Every row gives one point. The ring and each string are closed loops that go straight from each point to the next, and from the last back to the first. Before rounding, they use only three directions, however many columns there are. How many times does the string pass through the ring? Passing back the other way cancels.

Ring, 8 rows:
[[ 0.2  1.7 -2.3]
 [-1.3  3.4 -1.7]
 [-3.2  3.2 -0.7]
 [-4.9  0.7 -0.1]
 [-5.0 -1.5 -0.1]
 [-3.4 -3.6 -0.4]
 [-0.7 -4.2 -1.2]
 [ 0.9 -2.2 -2.0]]
String, 28 rows:
[[-0.1 -0.8 -1.1]
 [-1.0  0.2 -2.3]
 [-1.6  0.9 -2.4]
 [ 0.0 -0.1 -1.0]
 [ 2.2  1.3 -0.8]
 [ 1.3  3.0 -0.9]
 [ 0.6  0.9 -0.2]
 [-2.5  1.2 -1.2]
 [-5.0  3.0 -1.8]
 [-6.9  4.7 -1.3]
 [-6.1  2.7 -1.5]
 [-2.9  0.5 -0.8]
 [-2.3  0.2 -0.6]
 [-5.8  2.2 -1.4]
 [-7.8  4.3 -1.3]
 [-4.3  4.0  0.0]
 [-1.0  1.9  0.2]
 [-1.2  0.9 -0.6]
 [-3.4  2.8 -2.0]
 [-4.2  5.4 -3.4]
 [-1.2  5.1 -3.4]
 [ 2.3  1.2 -1.5]
 [ 2.0 -0.6 -0.7]
 [-0.9 -0.3 -1.4]
 [-1.0  0.0 -2.7]
 [-0.2 -0.4 -3.9]
 [ 2.8 -1.8 -2.0]
 [ 2.6 -1.8 -0.7]]
Times through: 3
String:
[[-5.8 -4.7 -1.4]
 [-5.6 -2.5 -1.1]
 [-2.4 -1.5 -0.3]
 [-0.5 -1.6  0.4]
 [-2.9 -0.4 -0.8]
 [-8.8  0.8 -1.0]
 [-7.8 -0.1  0.0]
 [-2.0 -2.0  1.2]
 [-0.9 -1.5  0.1]
 [-4.6 -1.6 -0.9]
 [-1.6 -2.1 -0.4]
 [ 0.0 -2.1 -0.1]
 [-2.2 -2.6 -1.5]
 [-1.4 -4.0 -2.4]
 [ 0.8 -4.5 -2.9]
 [ 2.3 -3.4 -2.1]
 [ 0.1 -1.9 -3.6]
 [-1.4 -1.1 -3.9]
 [ 0.6 -2.5 -3.7]
 [ 3.6 -3.9 -0.6]
 [ 0.2 -1.7 -0.5]
 [-1.9 -2.6 -1.7]
 [-4.4 -4.4 -2.1]]
Times through: 2

Ring, 7 rows:
[[-1.2  2.6  4.8  0.6]
 [-2.8  1.6  6.3  1.1]
 [-2.7 -0.1  3.9  0.9]
 [-0.8 -2.2 -1.3  0.1]
 [ 0.5 -2.2 -5.0 -0.3]
 [ 0.8 -1.1 -5.3 -0.2]
 [-0.2  1.7  0.7  0.3]]
String:
[[-0.7 -1.0 -0.2  0.1]
 [-0.9 -1.3 -2.3  0.4]
 [-0.6 -2.4 -5.9  0.3]
 [ 1.1 -3.7 -9.3 -0.5]
 [ 1.4 -1.8 -3.5 -0.7]
 [ 0.0 -0.3  0.3 -0.1]
 [-0.2 -0.6 -3.0  0.2]
 [ 0.5 -1.0 -9.0  0.2]
 [ 0.6  0.0 -6.4  0.1]
 [-0.6  0.3 -3.3  0.5]
 [-0.1  0.8  1.5  0.0]
 [ 0.2  1.7  3.4 -0.1]
 [-0.8  0.6  1.4  0.4]
 [-1.4  1.1  1.0  0.7]
 [-0.5  1.9  6.2  0.0]
 [-1.9  3.6  9.3  0.8]
 [-3.2  3.8 10.0  1.4]
 [-3.1  1.8  4.9  1.4]
 [-2.4  0.8  3.1  1.0]
 [-4.6  1.1  5.6  1.9]
 [-3.8  0.6  6.7  1.4]
 [-1.8  0.1  5.5  0.4]
 [-1.3 -0.3  5.2  0.2]
 [-2.4 -1.9  2.6  0.6]
 [-2.2 -2.5 -1.6  0.7]
 [-1.6 -1.3 -2.1  0.6]]
Times through: 0
String, 27 rows:
[[ -0.5  -1.8  -3.9   0.2]
 [ -0.4  -1.3  -3.6   0.2]
 [  0.1  -1.8  -7.4   0.2]
 [  1.6  -1.8 -10.8  -0.3]
 [  1.5   0.1  -1.8  -0.6]
 [  0.2   0.4   0.0  -0.1]
 [ -0.8   0.2  -1.7   0.5]
 [ -0.1   1.1  -3.2   0.4]
 [  1.0   1.9  -1.2  -0.1]
 [  0.7   1.2   0.8  -0.2]
 [ -0.2   0.4   0.2   0.1]
 [ -0.5  -0.2  -5.0   0.5]
 [  0.5  -1.0  -8.1   0.1]
 [  1.7  -2.2 -10.2  -0.5]
 [  1.4  -1.6  -3.2  -0.7]
 [ -0.2  -0.6  -0.1   0.0]
 [ -0.6  -2.5  -5.0   0.2]
 [ -1.3  -2.5  -4.6   0.5]
 [ -1.1  -0.5  -0.2   0.4]
 [ -0.8  -0.8   2.1   0.1]
 [ -1.4  -1.6   2.6   0.2]
 [ -3.0  -2.5  -0.6   1.0]
 [ -2.3  -1.7  -0.8   0.8]
 [ -1.2  -0.6   0.8   0.4]
 [ -0.7  -1.1   1.7   0.0]
 [ -0.3  -2.8  -0.6  -0.3]
 [ -0.2  -4.1  -6.1  -0.2]]
Times through: 1

Ring, 7 rows:
[[ 2.9  0.0 -1.5  3.2  2.0 -2.5  1.6  1.1]
 [ 1.8 -3.6 -1.4  0.8  2.6 -0.7  3.3 -3.3]
 [ 0.3 -4.1 -1.7 -1.2  1.6  1.0  2.2 -5.0]
 [-2.5 -2.9 -2.7 -3.4 -2.0  2.1  2.4 -3.0]
 [-2.6 -0.4 -3.0 -2.3 -3.5  1.0  2.0  0.9]
 [-1.1  2.4 -2.7  0.1 -3.0 -0.4 -0.3  3.3]
 [ 1.9  3.5 -2.0  3.2 -0.2 -2.3 -1.7  3.9]]
String (24 x 8):
[[ 2.2  5.3 -1.8  3.6  0.0 -1.9 -5.2  3.7]
 [ 0.9  0.5 -2.0  1.3 -0.1 -1.1  0.7  1.1]
 [ 1.3 -0.7 -2.0  1.9  0.2 -2.1  3.8  2.0]
 [ 2.3 -1.1 -1.7  2.8  1.3 -2.8  4.6  2.0]
 [ 1.3 -1.5 -1.9  1.4  0.8 -1.5  3.4  0.3]
 [ 1.6 -3.6 -1.8  1.4  1.5 -1.9  6.5 -0.2]
 [ 2.9 -4.8 -1.3  2.1  3.5 -2.3  6.8 -2.0]
 [ 2.9 -2.7 -1.1  1.9  3.8 -1.0  1.2 -3.6]
 [ 1.6  0.0 -1.5  1.0  1.9  0.0 -2.5 -2.7]
 [ 1.4  0.0 -1.5  0.6  1.8  0.5 -3.2 -3.3]
 [ 0.8 -1.4 -1.6 -0.3  1.7  1.0 -1.8 -4.4]
 [ 0.0 -1.5 -2.1 -0.4  0.0  0.2  1.4 -1.5]
 [-1.2 -4.7 -2.3 -2.1 -0.5  0.7  5.8 -2.7]
 [-3.1 -6.5 -2.6 -5.0 -1.3  3.0  5.5 -6.1]
 [-2.8 -2.8 -2.6 -4.1 -1.8  3.1  0.3 -4.8]
 [-1.0  0.7 -2.3 -1.4 -1.1  1.7 -3.2 -2.2]
 [-1.4 -2.7 -2.6 -1.7 -1.6  0.4  4.6 -0.6]
 [-3.7 -3.1 -3.3 -3.8 -4.2  1.4  6.2  0.2]
 [-4.3 -1.1 -3.6 -3.7 -5.5  1.4  4.7  2.1]
 [-2.2  3.7 -3.0 -1.1 -4.1  0.9 -3.1  2.8]
 [ 0.1  1.3 -2.2  0.4 -0.7 -0.1 -1.6  0.3]
 [-0.5  0.5 -2.5  0.2 -1.9 -0.7  1.8  2.1]
 [-0.3  2.1 -2.7  1.2 -2.6 -1.7  2.0  4.9]
 [ 1.9  7.7 -2.1  4.2 -1.3 -2.4 -6.7  6.2]]
Times through: 4
